Each row is a point. Examples show where two turns around zero, p and q, send a point. Write where each new point lands after one turn and then the other. Backwards means that the second turn is done in reverse. Each puzzle has new turns, and all numbers are rounded.

Turn p:
[0.6 4.6 4.8] => [-2.9  2.5  5.5]
[-2.4  0.9 -1.9] => [-1.2  1.5 -2.5]
[-0.5 -3.7 -2.8] => [ 1.8 -2.4 -3.6]
[ 1.8 -7.0  2.0] => [ 2.0 -7.2  0.4]
[-0.1  3.3  2.4] => [-2.0  2.2  2.8]
[ 0.7  2.0 -4.6] => [ 2.5  3.6 -2.6]
Turn q:
[0.4 1.8 1.9] => [ 1.3  2.1 -0.9]
[ 4.4 -3.4 -1.2] => [ 2.5 -5.1 -0.5]
[-0.7  6.2 -0.7] => [-2.1  4.0 -4.4]
[-4.0 -4.6  0.0] => [-1.7 -1.0  5.8]
Where do these land?
p, then q: [1.3 1.4 0.9] => [ 1.4  1.5 -0.3]
q, then p backwards: [ 0.9 -5.3  4.1] => [ 6.4 -1.0  1.9]
q, then p backwards: [-3.7  0.7  1.2] => [-0.2  3.7  1.3]
q, then p: [ 1.5  3.3 -6.2] => [-0.4 -0.1 -7.2]

Turn p:
[-3.5  2.1  1.4 -3.7] => [ 2.5  4.2  2.7 -0.9]
[ 0.7  2.0 -1.3  1.7] => [ 2.0 -2.0 -1.2 -0.1]
[-0.1  3.5  4.1 -2.9] => [2.8 1.8 4.4 2.7]
[ 0.5 -3.3  0.3  3.9] => [-3.0 -0.8 -3.7  1.7]
[ 5.0 -7.1 -5.4  2.3] => [-7.5 -5.6 -3.2 -3.4]
[-2.6  2.9  1.0 -1.2] => [3.3 2.4 1.0 0.1]
Turn q:
[ 1.2 -4.1  3.9 -2.5] => [ 1.2 -6.0  1.5  0.7]
[-3.9  2.1  1.4 -0.2] => [ 0.7  1.4  2.0 -3.9]
[ 4.7 -3.5  2.1 -1.3] => [ 1.5 -4.7 -0.6  4.0]
[2.2 1.8 3.2 1.0] => [3.8 0.5 1.4 1.7]
[-5.3 -3.8 -2.7 -0.6] => [-5.9 -1.5  0.8 -3.5]
[ 3.8  4.0 -3.5 -0.8] => [ 1.8  3.2 -5.2  1.6]
[-2.7  3.4 -4.4  4.4] => [-3.1  6.9  0.1 -0.7]
Where do these land?
q, then p: [-2.1 -3.0 -2.2  3.1] => [ 1.8  4.5 -1.8  0.9]
p, then q: [ 0.1 -3.9  1.0 -5.8] => [ 3.4 -0.2  3.2 -5.3]
q, then p: [ 2.6  3.0 -5.8 -4.8] => [ 1.6 -3.2 -1.2 -7.6]
p, then q backwards: [ 1.7 -2.3  2.8  1.3] => [ 1.5 -2.7 -1.8  2.1]
q, then p: [1.6 3.5 2.3 2.9] => [ 2.1 -3.4  0.9  3.4]
q, then p: [-3.8  2.8  2.0  3.4] => [2.9 1.0 4.1 3.4]

Turn p:
[ 5.7 -0.2 -2.5  4.7 -3.4 -0.7] => [ 4.7  3.8  2.5  5.0 -0.5  2.2]
[-2.4  2.6 -4.9  4.1  0.3 -3.9] => [-2.4  2.5  2.9  4.7  3.3 -3.8]
[-3.0 -3.7  0.9 -4.7  4.4  0.2] => [-4.0 -5.5 -1.4 -2.3 -3.1 -1.1]
[-2.2 -1.3  4.8 -3.5  2.4 -1.9] => [-2.1 -1.3 -1.4 -5.1 -3.3 -2.4]
[ 3.5  5.0 -2.6  0.8 -0.9  0.9] => [ 4.7  0.9 -1.1  2.6  3.8 -1.0]
[-3.8 -2.8  4.0  0.3  3.0  2.6] => [-3.0 -2.9  2.5 -5.2 -0.9  1.5]
[ 2.3  0.4  0.4 -1.8 -5.9  2.8] => [ 2.3  2.6 -4.1  0.2  0.6  4.7]
Turn q:
[ 1.5 -4.5 -1.5  2.9  0.1 -0.5] => [ 3.7  0.5  2.8  1.7  0.4 -2.8]
[-2.4 -3.2  1.9 -2.1 -2.3 -1.7] => [ 1.6  2.1 -0.2 -4.8 -0.1 -1.4]
[-1.5  1.8 -2.2  2.2  4.0 -1.4] => [-2.4  0.1  1.8  2.6  4.1  0.6]
[-2.5  2.9 -6.4 -0.1 -2.1  0.0] => [-3.0 -4.3 -2.5  0.4  3.2 -3.9]
[-0.6  2.0  0.1 -1.5  3.9  8.0] => [-0.7 -6.5  2.0  0.1 -0.8  6.2]
[ -0.9   2.4   1.1   3.9 -10.0   3.6] => [-4.0 -3.0 -0.1 -1.8 -8.2 -6.4]
[-2.7 -1.4  3.3 -1.8  0.9 -2.3] => [-0.1  3.4  0.6 -3.8  1.0  1.5]
[ 1.2 -0.4  2.0 -2.7  4.1 -3.8] => [ 1.4  4.4 -1.3  0.3  2.7  3.7]
[ 7.9  0.4  1.8 -0.8  1.4 -1.8] => [ 3.4  3.3 -3.0  5.2 -2.5  2.6]
Where do these land?
p, then q: [-7.7  0.9 -3.4 -1.3 -1.9 -3.0] => [-5.4 -0.1  2.9 -2.5  6.4 -0.7]
q, then p backwards: [-0.6 -2.0  1.9 -6.0  2.1  4.9] => [ 2.4 -1.8  3.7 -1.3 -0.1  6.9]
q, then p: [ 3.0  9.0 -2.3  2.9  0.4 -3.2] => [-5.8  2.0  6.3  2.3  5.6 -0.6]
q, then p backwards: [ 2.5 -4.0 -0.2 -2.4  2.9 -1.2] => [ 4.2  2.8  0.3  1.5 -2.1  2.4]
q, then p: [-0.7 -0.9  3.5  2.3  2.2  1.0] => [ 1.3  1.1 -0.6 -4.3  1.1  1.4]
q, then p: [ 1.6  0.8 -2.2  2.7 -0.5  1.2] => [-1.0  2.2  3.0  0.3 -1.5  0.4]
q, then p backwards: [ 1.9 -3.8  2.7  1.8 -5.2  0.2] => [ 3.8 -0.7  3.8  0.1  1.7 -4.9]

Turn p:
[ 0.4  3.9 -3.2  5.2  3.3  0.4] => [ 3.4  5.6 -2.9 -3.3 -1.2  0.4]
[-4.3  0.1 -0.4 -0.3 -4.7  1.5] => [ 0.5 -1.4  2.7  0.4 -0.9 -5.7]
[ 0.1  2.1 -3.4 -1.5 -3.1 -1.5] => [ 0.6  1.2  2.0 -1.1  4.1 -2.4]
[-1.1 -0.3  6.8 -3.9  3.1  0.9] => [-5.7 -2.7 -3.7  3.7 -2.1  0.7]
[ 2.8  2.3 -3.6  0.8 -5.2  2.3] => [ 0.3  0.5  3.7 -6.0  2.0 -2.1]
[ 3.6 -4.2  2.5  3.5  5.4 -5.0] => [ 1.3  2.1 -0.4  3.7 -1.9  8.9]
[-1.6 -3.9  1.3 -3.8  1.3  1.3] => [-0.3 -5.3 -1.5  2.7  0.0  0.2]
Turn q:
[-0.8 -2.0 -2.1 -2.4  2.5  2.7] => [ 0.6 -4.1 -2.8 -1.4  0.2 -1.2]
[ 4.4  2.9 -4.8 -2.2  1.1 -0.2] => [-1.3 -3.9  2.8 -0.6 -5.6 -0.9]
[ 0.1  5.4  2.9 -2.6  3.3  4.3] => [ 4.8  1.8 -3.3 -1.9 -5.4 -2.1]
[-1.6  2.6 -1.2  0.5 -1.6 -4.9] => [-1.8  2.1  3.6 -2.7 -0.2  3.2]
[-0.8 -4.7  2.2  1.4 -1.4  0.3] => [ 0.0  0.4 -0.9  2.4  4.9 -0.6]
[-2.0 -6.7  1.3  5.7  2.4  1.8] => [-4.1  0.7 -5.6  2.8  5.7 -1.8]
[ 1.4  2.1  1.9 -0.6 -1.0 -9.0] => [-1.7  4.3  7.7 -3.3  0.9 -0.5]
[-0.7  0.4 -0.2  0.3 -5.3  5.0] => [ 3.5 -1.1 -1.5  4.7 -0.5  4.0]
Where do these land?
q, then p: [ 4.1 -0.6  2.6  1.9 -2.2 -3.9] => [-3.1  4.4 -0.7  2.3 -3.6 -0.2]
q, then p backwards: [-1.5  1.4  1.7 -5.9 -1.4  1.8] => [-0.4 -3.2 -5.2  2.6  0.5  1.6]
q, then p: [ 0.0  1.6 -1.3 -2.3 -4.0  7.7] => [ 2.9 -1.9  4.5 -6.1 -1.5  3.6]
q, then p: [ 3.0 -0.5  3.2  3.5  2.1 -0.3] => [ 0.7  5.4  0.5  1.8  0.5 -1.5]
q, then p: [-5.9 -2.6 -1.5  3.1  2.5 -4.8] => [ 1.0 -2.2 -7.3  2.2  1.6 -4.0]
q, then p: [ 3.5 -2.1 -0.6 -4.6 -0.3  1.7] => [ 0.1 -0.9  3.2  2.1 -0.6  5.0]
p, then q backwards: [-3.4  2.8 -4.1  4.3  3.2 -2.2] => [-1.3  2.5  7.4 -0.1  0.1  2.8]

Turn p:
[-3.5 -1.0  0.6 -2.0 -1.6  3.3  1.6  2.8] => [ 0.6  0.0  3.2 -2.2 -1.8  0.0  3.2  3.6]
[ 4.2  4.2  5.6  5.9  3.7  0.4 -1.1  2.1] => [-5.3  4.7  2.6  5.0  1.2  1.3  0.5 -6.0]
[ 2.7 -5.3  4.3  1.0 -1.4 -2.0  1.5  3.2] => [ 3.7  0.7  4.6  4.4 -3.5 -0.4 -2.1 -1.0]
[-2.4  5.2 -2.7 -0.1 -3.5 -2.4  4.8  0.0] => [-0.7  3.2  0.2 -7.1  1.2 -3.4 -2.6  0.5]
[-1.4 -1.4 -1.0  4.1  0.3 -4.9 -3.1 -2.4] => [ 1.7 -2.4 -2.0  2.2  3.1 -4.5 -0.7 -3.6]
[ 2.7 -0.3 -1.8 -3.8 -0.4  4.6 -0.4  4.0] => [-3.0  0.0  0.2  0.7 -4.1  2.7  0.0  5.3]
[-3.7  3.1 -0.8 -4.3  2.3 -2.3 -4.6 -3.2] => [ 0.6 -0.9 -3.7 -0.3  7.6  0.8  1.3  3.1]
[ 4.9 -1.3 -3.2  1.9 -4.6  4.5  2.6 -5.4] => [-1.9 -5.1 -1.1 -4.6 -5.1  3.3 -3.8 -3.8]
[-3.5 -3.2 -1.1 -2.7  5.0 -1.2 -1.3 -1.2] => [ 4.4 -0.3 -4.0  1.8  1.5  0.3  4.1  1.9]
Turn q:
[ 3.8 -1.6  0.6  0.0 -0.7  0.4  1.4  2.0] => [ 0.4  0.9  2.3 -1.1  2.7  0.2  2.3  1.9]
[ 2.6 -1.9 -0.7  1.9  0.8 -1.2 -2.9  2.8] => [2.0 0.4 0.2 2.5 1.7 1.1 0.4 4.2]
[ 2.8 -2.9  1.3 -3.1  2.7  3.3  0.4  2.6] => [-0.8  4.6  0.8 -0.5  4.2  3.3  1.2 -0.1]
[-0.3  4.4 -0.9  2.1  2.8 -1.0  0.3 -4.3] => [-0.5 -2.1 -4.1  1.4  0.4 -4.7 -0.8 -2.2]
[ 1.0 -6.1 -0.3  1.4  0.3  0.7  1.6  1.2] => [ 2.1 -1.0  3.8  1.0  3.2  3.6  0.9 -0.5]
[ 3.2 -5.6 -0.7 -3.5  1.3 -0.7 -2.6 -0.2] => [-0.2  2.7  3.4  1.5  4.2  2.2 -3.9  2.0]
[-3.7  5.6 -8.6 -0.5  1.3  2.0  0.1 -2.2] => [-2.6 -5.3 -8.2 -3.4 -0.5  0.7 -3.7 -0.8]
[ 0.4  3.2  5.9  1.3 -6.8 -0.5  0.0 -3.6] => [ 2.9  1.6  3.3 -3.1 -5.4 -6.6  1.0 -1.2]
[-6.4  2.5  8.7  3.4 -4.8  0.8 -1.5  0.7] => [  4.2   2.8   1.2   0.8 -10.4  -1.4   3.6  -3.2]
[ 1.9 -1.9  2.9 -1.2 -1.2 -2.9  0.3  3.6] => [-1.3  2.0  4.2  1.4 -0.5  0.5  2.4  2.9]
[-5.3  4.3 -8.1 -1.9  4.3 -1.0  3.0 -2.6] => [-6.4 -6.5 -6.8 -0.4  0.3  1.1 -3.3 -3.1]
Where do these land?
p, then q backwards: [-4.7 -3.8  2.5  1.4  3.5 -3.9  0.2 -1.7] => [ 2.4 -1.1  3.5  6.5  1.8  2.8  0.4 -1.6]
p, then q: [-4.8 -1.6  3.1 -5.9 -2.1 -2.0 -0.6  6.4] => [-1.5  3.8  0.8  2.6 -0.1 -0.2  8.7  4.5]
p, then q: [ 1.8 -1.8 -0.8  2.0 -2.2  5.3 -0.8  4.3] => [ 2.0 -1.0  4.3 -1.2 -5.5  1.8  1.6 -1.2]
p, then q backwards: [ 3.8 -4.6 -2.7 -2.3  0.2 -1.0  3.0  2.3] => [-3.7  1.4  0.6  1.3 -2.5 -0.7 -6.2  0.3]
p, then q: [-1.3  1.2 -0.4  3.8  4.5 -3.2  4.4 -0.4] => [-3.2 -2.9 -2.2 -1.7  0.7 -6.2 -1.8 -0.1]
q, then p: [ 0.7  4.9 -0.3  4.0  5.8  0.6 -3.9 -3.8] => [-1.4 -0.7 -7.4  0.9 -0.8 -5.5 -3.2 -2.5]
q, then p: [ 2.0 -2.1 -6.0  0.4 -2.4 -3.1  1.5  1.1] => [ 2.9 -0.3  2.0  4.8 -2.6  0.2  3.6  2.8]
q, then p: [-5.7 -1.5  0.5 -3.8 -1.2  0.9  1.9  0.5] => [-0.3 -4.5  2.7 -3.8  1.9  2.6  1.7  0.5]
q, then p: [ 4.7  6.4  2.5 -0.2 -0.4  4.2 -3.4 -5.8] => [-0.5  3.0 -6.5  0.6  4.9 -2.0 -6.8  2.6]
p, then q: [ 4.2  4.2  3.4  1.1 -5.7  2.3 -2.2 -3.9] => [ 3.0  5.3 -0.8  2.9 -2.0  2.9 -4.4 -5.3]
q, then p: [-0.8 -1.2 -1.9 -0.4  0.0  0.0  0.0  1.0] => [-0.5 -1.1  0.4  0.5 -1.1  0.7  1.7  0.7]

Turn p:
[-3.0 -2.0  3.0  6.3 -0.2  4.5 -5.9  0.4  2.6] => [ 2.1 -0.9  3.5  6.5 -0.5  0.2  4.8  0.3 -6.3]
[ 5.4  0.5 -1.6  3.1  1.2  0.3  3.8  3.2 -0.6] => [-3.4 -1.6 -3.2  0.5  4.8 -0.3 -3.3  3.1 -1.1]
[ 0.4 -0.3 -1.6 -2.5 -6.3 -4.8 -2.9 -0.1 -1.9] => [ 0.9 -2.0  3.9 -3.1 -3.4  5.3 -2.7  0.8  2.6]
[-1.4  3.5 -2.4 -0.6  2.6 -2.7  0.3  2.8 -2.2] => [-0.7 -3.5 -4.1 -1.4 -1.2  0.0  1.7  1.3  3.2]
[ 1.2  4.0  2.3 -0.4  1.6 -1.1  0.2 -2.2  0.7] => [ 2.4 -1.8  0.4 -1.1  2.5 -2.9  0.2 -1.5  2.0]
[-2.6 -5.3  2.5  5.8  1.6  1.9 -0.8  2.3  3.8] => [-3.7  0.9  2.4  7.4 -0.6 -1.6  2.7  0.8 -4.0]
[ 0.4 -1.5  0.6  2.8  3.5 -3.4  5.4 -0.4 -0.9] => [-2.8  0.0 -2.0  2.8  0.0 -4.7 -3.3  1.8  2.8]
[ 4.3 -0.8 -0.1 -7.9 -0.4 -0.9 -2.6 -1.4 -2.4] => [ 1.4  3.2  2.4 -8.3  0.6  1.2  0.1  2.1  1.9]
[ 3.1 -0.2 -2.8 -7.7 -1.3 -0.2 -0.2  0.5  2.6] => [-1.9  3.6  0.8 -6.0  2.4  3.9  0.7 -1.6  2.8]
[-4.8 -1.5  0.9  6.5 -0.2  5.2 -0.6 -3.0  5.5] => [ 1.9  1.9  0.8  9.3  0.4 -0.3  2.3 -4.3 -4.2]
[ 0.2  1.8 -4.2 -5.3 -1.1  1.6 -4.8 -4.1 -4.8] => [ 7.1  2.7 -1.5 -5.5 -2.0  4.0  1.1  1.6  1.2]
[-3.2  1.9  3.4 -0.1 -1.1 -0.4  8.0  1.9 -2.5] => [-3.3 -2.6 -3.5 -1.0 -3.1 -4.8 -4.4 -4.2 -0.9]
Turn q:
[-0.2 -4.6 -5.2 -2.5 -4.4 -7.1 -8.6  0.4 -1.2] => [ 7.6 -3.3 -0.3  3.5  0.5  8.4 -1.5 -6.0 -3.2]
[ 1.1 -1.8  2.2 -3.6  3.3  6.9  2.5  0.4  5.0] => [-3.3  7.0  0.7 -1.1 -3.2 -2.9 -3.9  0.0  4.1]
[ 3.2  0.1  1.3 -1.3 -5.3 -0.4  0.9 -4.0  1.2] => [ 5.5  2.1  0.6 -1.5  3.5 -2.1 -1.9  1.3 -1.0]
[2.4 1.2 3.7 1.0 6.8 1.0 6.0 3.9 0.7] => [-6.8  1.4  2.8 -5.0 -4.6 -3.6  2.0  1.4 -0.6]
[-2.0  0.4 -1.7  5.1  0.2  0.9  3.0  0.9  2.3] => [-2.0  0.0 -5.3 -0.8 -1.7 -0.6  1.4  3.2 -0.9]
[ 1.1  0.3  1.6  0.1 -3.4  4.1  1.9  1.0 -3.4] => [ 0.7  3.1  1.9  3.2  1.4 -3.0  2.9  2.3 -0.4]
[-4.7  1.2 -2.4 -3.7 -2.1 -6.8 -3.9  1.1 -1.8] => [ 3.0 -4.3  1.1  0.1  2.4  8.1  2.1 -2.2  1.8]
[ 2.7  3.1  2.3  1.6 -1.9  3.6 -2.6 -0.9  2.1] => [ 1.0 -0.2  1.4  2.2  0.0 -2.8 -4.2  4.4  0.2]
[ 0.0  2.9 -2.7  1.9  5.2  1.4  3.7 -1.1 -3.1] => [-3.2 -3.3 -1.6 -1.1 -1.6 -5.0  3.8 -1.2  2.2]
[-3.7 -2.7  0.9  1.4  1.6 -3.5 -2.8 -1.8 -1.8] => [-2.5 -2.5 -1.4  0.6  3.4  3.4 -0.6 -3.3 -2.1]
Where do these land?
q, then p: [-5.1  1.3  0.2 -4.2  1.9  2.7  0.7  2.9  1.8] => [-1.1 -0.3 -0.1  2.5  1.7  1.1  2.9 -6.8 -1.5]
p, then q: [-3.2 -3.7  0.8 -3.3 -0.6  3.6  1.6  5.4 -1.1] => [ 1.7  0.1 -0.6  1.9  5.0  1.5  5.7  0.6  3.9]
p, then q: [10.2  4.3 -0.6 -1.3 -3.0 -2.2  0.2 -2.8  1.7] => [-5.1  0.0  4.7  0.0 -4.2 -0.3 -7.3 -4.9  2.5]
p, then q: [-3.4 -2.0 -1.3 -3.2 -2.3  0.9  0.0  3.6  5.6] => [-2.1  1.9 -3.3  0.2  5.4 -2.3  0.8  2.3  4.3]
p, then q: [ 0.0 -3.9  1.7  1.1  4.7 -2.8 -2.7 -4.1 -1.7] => [ 0.6 -1.2  2.6 -3.7 -2.7  2.3  0.5  5.4 -3.5]
q, then p backwards: [ 1.0 -0.9  1.0  8.7  4.1  1.4 -0.9 -2.0 -2.3] => [-0.8  0.1  3.8  4.6  1.8  2.3  5.0  6.0 -1.3]
q, then p: [-4.4  1.2  3.4 -3.9 -1.9  0.6  0.8  5.4  2.1] => [-1.9 -2.1 -1.8 -0.6  2.1 -1.1  3.4 -5.6 -5.0]
q, then p: [-0.4  0.3 -3.4  3.7  3.9 -0.1  1.0  0.0 -2.9] => [-1.1  2.5 -0.6  2.7 -3.8  1.4 -3.7 -0.1  2.1]
p, then q backwards: [ 0.0  0.2 -0.1  2.5 -0.6 -1.1  4.3 -2.4 -0.9] => [ 0.9 -0.6 -0.7  0.5  0.6  3.0 -3.1 -2.9  1.9]
q, then p backwards: [ 7.2  5.0 -1.1 -2.6 -7.4  1.1 -1.3 -5.8  0.8] => [ 4.1  3.5  3.8  3.0  1.8 -1.1 -2.5 -9.7 -4.3]
q, then p backwards: [-1.9 -1.8 -0.6  2.3  1.2 -4.1 -3.9 -0.3 -3.0] => [-0.6  3.2 -0.3  2.9 -3.6  2.2 -0.1  3.5  2.5]
